Every row gives one point. Each copy is the shape, with its points in the same order, turned, moved and blurred by noise. Is it also mirrored, or only turned?
(in the rows, 128 means zero)

Shape, 6 rows:
[[141  94]
 [153 125]
 [ 57 152]
 [172 119]
 [ 83 136]
 [154  32]]
Copy 1:
[[116 103]
 [145 107]
 [ 92 194]
 [149  91]
 [102 161]
 [ 83  44]]
Copy 1 is: only turned
Copy 2, 6 rows:
[[163 107]
 [144 138]
 [ 52 101]
 [166 137]
 [ 87 103]
 [195  57]]
Copy 2 is: only turned
Copy 3, 6 rows:
[[130  89]
 [145 115]
 [ 56 161]
 [160 111]
 [ 78 140]
 [128  21]]
Copy 3 is: only turned

Shape, 7 rows:
[[ 94 106 108 113]
 [100  67  56 109]
 [160  37 160 140]
 [188 111 135 157]
 [ 98  94  96 167]
 [186 191 110  91]
 [188 186 136  97]]
Copy 1:
[[100 127 113 115]
 [105  78  95  68]
 [123  50 185 147]
 [164  80 130 186]
 [ 79  88  88 144]
 [211 160  97 161]
 [205 165 127 174]]
Copy 1 is: only turned
Copy 2, 7 rows:
[[105 153  95 106]
 [113 142  45  69]
 [196 156 139  56]
 [194  99 141 123]
 [144 157  75 125]
 [103  42 155 138]
 [113  56 174 139]]
Copy 2 is: mirrored
Copy 3:
[[118  87 155 100]
 [120  60  93 106]
 [ 24 129 112 104]
 [ 86 175 124 143]
 [ 98  71 149 145]
 [176 205 141 102]
 [154 219 151 105]]
Copy 3 is: mirrored
Copy 4, 7 rows:
[[ 92 104 114 105]
 [ 63  94  69  88]
 [108  18 124 167]
 [152  83  95 179]
 [ 63 117  89 150]
 [207 141 112 109]
 [215 141 131 129]]
Copy 4 is: only turned

Shape (11 x 8):
[[ 77  78 140 124  70 104 174 143]
 [174 113 114 103  85 121 125 101]
 [  7 119 136 179 108 133  93 116]
 [182 157 160 167  74 142 130 102]
 [157 119 141 168 101  95 107  58]
 [ 22  81  94 166 139 162 146 140]
 [113 120 144 112 162 130 166 101]
 [213  49 187 129 113 160 172  84]
 [ 71 124 154 200 159 100  99 128]
 [171 128 115 165 122 105 112 123]
 [ 87 107 111 179 161 123 186  92]]
Copy 1, 11 rows:
[[ 85 144 113 138  26 134 149 107]
 [171 172 109 118  79  98  86 108]
 [ 43 119 153 173 125 176 118 110]
 [169 211 184 142  82 112  90  75]
 [145 161 157 157  99  78  57  65]
 [ 95  83 113 169 120 189 164 124]
 [135 115 120  95 119 112 130  82]
 [218 110 179  88  31  90 101  91]
 [ 72 125 191 183 146 106 136 101]
 [158 178 145 157 115  78 108 112]
 [124  96 117 164 126 114 158  52]]
Copy 1 is: only turned
Copy 2, 11 rows:
[[124 171 116 146  46 138 170 165]
 [184 146 115 114 130 111 117 102]
 [ 45 113 149 179  72 203 102 152]
 [208 114 180 158 131 134 141  86]
 [142 113 148 182 137  92 104 109]
 [ 63 128  81 156  97 216 156 173]
 [107 153 132 123 149 138 187 121]
 [201 201 110 189 153 116 194  98]
 [ 67  97 187 188 136 158 130 184]
 [170 103 148 152 147 123 115 154]
 [ 88  89 101 166 126 138 195 144]]
Copy 2 is: mirrored

Shape:
[[174 113 116 125  59 131  81  76 160 189 169]
 [111 124 110  48 160 109 179  80 118 157 134]
 [184 180  77 170 121 143 134  58 127 117 164]
 [151  48  93 176  85 145 114 136 200  23  93]
 [153 137  85 147  19 155  75 102  94 159  75]
 [104 157 143  92  95 175  83 144 189  98 142]
 [129 132 163 208  89 154  78 128 143 233 146]
 [ 66 157  43 167 145 132  93 111 174 133  82]
 [ 96 122  95 142 123 125 113 164 151  69 124]
 [118 154  88  86 164  65 105 116 155 154 144]
 [121 115 104 115 123 180 141 160 156 113 124]
 [ 99 150 141 113 154 104  89 141 138  59 216]
 [129 132  87 157 104 137 124 133 182 156 246]
 [132 176 153 108 122 118 142 158 139 109  80]
 [147  84  79  91 136 202 111 162 116 186 109]]
Copy 1 (15 x 11):
[[129  89 124 157  86  90  79 122  86 212  79]
 [134 117  78 112  87 126 183  99 161 144 163]
 [162  91  97 185 118 163  91  34  90 145  84]
 [124  88 203 211 131 199 119 166 158  92  26]
 [ 60 126 127 181  70 147 140 107  40 185  26]
 [133 201 187 137 103 135  83 121 134 136  90]
 [ 60 104 126 127 166  76  55 121  32 162  87]
 [ 64 152  63 143 132 180  87 100 158 107  39]
 [115 167 136 190 125 171 119 139 136  79  88]
 [155 156  43 134 117 122 124 132 149 143 105]
 [111 135 159 127  94 172 113 127 118  94 114]
 [180 199 129 210 152 136  89 122 145 117 162]
 [145 106 118 178  92 100  13 115 111 112 130]
 [138 180 137 121 128 133 173 103  98  92  80]
 [ 86 109 119  89  71 193 115 164  74 142 130]]
Copy 1 is: mirrored
Copy 2, 15 rows:
[[124 134  34 141  46 131  79 168 177 108 161]
 [112 103  98 184 107 138 163  80  89 148 168]
 [199 128  65 220 121 122 111 155 164  73 154]
 [131 112 184 137  59 166 171 188 225  47  72]
 [158 158  58 135  64 183  83 213  97  82  93]
 [107 210 151 135 106 156  86 107 184 106 130]
 [123 137  68 132  91  96   7 176 162 155  89]
 [122 151  80 197 116 138 117 104 145  80  18]
 [112 152 161 162 105 113 135 135 146  61  85]
 [119 142  67 147 101  87 144  55 124  91 132]
 [102 136 150 151 148 149 126 152 154 107 112]
 [117 163 189 184  93  75 101  74 158  56 172]
 [ 74 159  78 203 109  61  94 161 203  86 164]
 [172 177 153 125 118 121 144 129 113 138 104]
 [ 76 103  88 105 167 172  95 163 115 103 128]]
Copy 2 is: only turned
Copy 3, 15 rows:
[[ 98 155 132 136 104  91  44  94  92 187 159]
 [139 122 119  77 184 135 182 109  84 177 154]
 [118 211 153 178 134 156 117  49 132 171 165]
 [164  90 183 131  53 110  96  36 208 103  92]
 [ 88 143  53 164  66 127  61  54  82 123 117]
 [ 83 151 190  78  82 139 111 114 105 127  80]
 [ 81 165 119 203 145  87  36 139  87 167  59]
 [ 49 144 102 118 157 142 129  82 197 121  81]
 [113 118 165 132 102 129 154 103 155  88  99]
 [ 91 161 130  86 176  82 152 117 129 127 165]
 [150 136 143 109 104 160 116 121 132 120  85]
 [ 86 137 247 138 127 123 171 129 107 100 145]
 [ 95 170 185 166 103 127 101 177 157 183 160]
 [139 177 134 102 114 107 166  90  90 103  70]
 [160 126  88 103 150 177  55 146 113 105 114]]
Copy 3 is: only turned

Shape (17 x 12):
[[ 61 142 174 164 123  79 157 102  78 111  61 211]
 [ 89 115  71 176 187 152 114 154 166 123 136 106]
 [122 152 154 100  93 131 121 149  24 134  49  45]
 [118 137 137  80 154  89  94 101 186 143 128  45]
 [115 107  46 145 167 165  90 127 134 104 118 132]
 [ 94  73 151 195 189 106 148 116 150  54 179 161]
 [113 129 154  81 199 121 138  94 156 112 106 107]
 [163 130 180 173  86 130 164  77 118  88 179 181]
 [131 100 127 175 120  84 148 126 146  69  65 202]
 [125  80 130 116 102 119 143 176 114 126 100 105]
 [157 136 148 125 106 164 122 106 185 173  84 156]
 [136 163 122 168  49  92 119 121 195  86 113 106]
 [108 209 151 130 160 121 132 168  79 101 164 138]
 [104  92 161  98 100  61 111  98 186 101 131 199]
 [145 123  91 151 123  79 165 181  99 143 158 134]
 [ 85 147  87 117  64 110 128 178 142  47 157 157]
 [112 131 167 150 211 108  44 108 183 107  89 143]]
Copy 1, 17 rows:
[[ 73 132 152 137 134  95 120  60   7 134  98 126]
 [ 93 101  85 190 192 132 141 165 150 124 157 142]
 [107 220 103  59 147 117 102 178  65 160 126  45]
 [113 173 121 109 176  92 109 111 228 167 132 112]
 [133  88  54 161 188 128 126 155 137 103 127 128]
 [108  80 163 180 180 108 185  69 116  70 191 134]
 [109 163 120 105 196 110 163  85 164 143 103 145]
 [172 121 170 128  74 160 133  57  85  92 170 137]
 [124  90 151 173 111  88 158  96  75 102  75 110]
 [125 109 139 108 139 120 151 175 114 161 131  75]
 [144 128 145 131 120 181  92 118 144 152  62 138]
 [115 142 124 164  38  99 103 127 166 113 130 115]
 [112 179 128 104 147  94 132 148  73 120 193 195]
 [115  63 175 109 114  76 120  52 143 135 105 137]
 [164 115 132 160 132  84 151 168  87 186 178 126]
 [ 91  72  93 105  59  72 145 150 109 106 166 150]
 [104 140 158 164 219  90  89 104 163  80  91 146]]
Copy 1 is: only turned
Copy 2:
[[ 33 123 170 178 138 106 140  93  92 100  58 224]
 [127 166  86 154 162 144 126 156 108 109 158  96]
 [130  77 181 100  72 118 153 142  46 158  19 103]
 [140 122 138  85 144 129  80 106 173 121  81  55]
 [144 186  97 161 141 121 161 124  99 134 163 100]
 [ 82 143 164 154 195  93 106 121 109  48 212 152]
 [144 136 159  87 191 143 126  94 138  93  89 121]
 [112  92 214 164  84 125 120  92 140  78 188 200]
 [104 158 168 205 143  65 154 135 139  89 110 197]
 [120 100 176 133 139  93 147 171 119 170 113 127]
 [173 116 163 191 127 168 113 102 176 157  93 155]
 [108 135 177 181  61 104 106 157 201  89 111 113]
 [ 98 149 149  78  85 169  97 152  69  95 118 182]
 [ 71 160 198 149 151  80  93  86 205 140 135 170]
 [118 105 108 106 102  85 124 194 114 135 149 185]
 [ 52 192 184 132  69 116 153 188 146 133 157 141]
 [140 198 148 166 181 115  51  74 122  88  85 120]]
Copy 2 is: mirrored
Copy 3 (17 x 12):
[[ 48 129 179 101 122  67 200 113  50  83 123 173]
 [ 77 132  89 152 203 206 135 132 155 145 150 153]
 [ 66 111 132 115  60 184 178 136 105  99  48  36]
 [ 94 134 139 108 119 133  84 113 217 181 110  89]
 [105 120  57 138 174 171 132 106 138 101 146 140]
 [ 91  50 156 121 228 127 155 133 148 117 203 175]
 [ 92 114 141  91 173 104 122 114 191 111 103 120]
 [155  62 194 104 140 113 208  49 115 106 193 133]
 [ 96 102 136 183 141  65 186 118 102  96 147 177]
 [117  86 129 139  92 168 165 166 127 125 109 131]
 [158 134 158 153 121 137 147  41 161 134  82 157]
 [102 135 141 189  85 122 196  78 180 159 189 116]
 [111 170 179  76 154 171 186 147 114  93 176  93]
 [112  92 159 116  87  53 120 106 156 135 180 204]
 [158 125 126 122 134 152 197 164  85 164 152 128]
 [120 150 118 120  78 146 206 151 159  99 231 164]
 [ 69 146 172 159 178 104  57  92 159 102 130 139]]
Copy 3 is: only turned
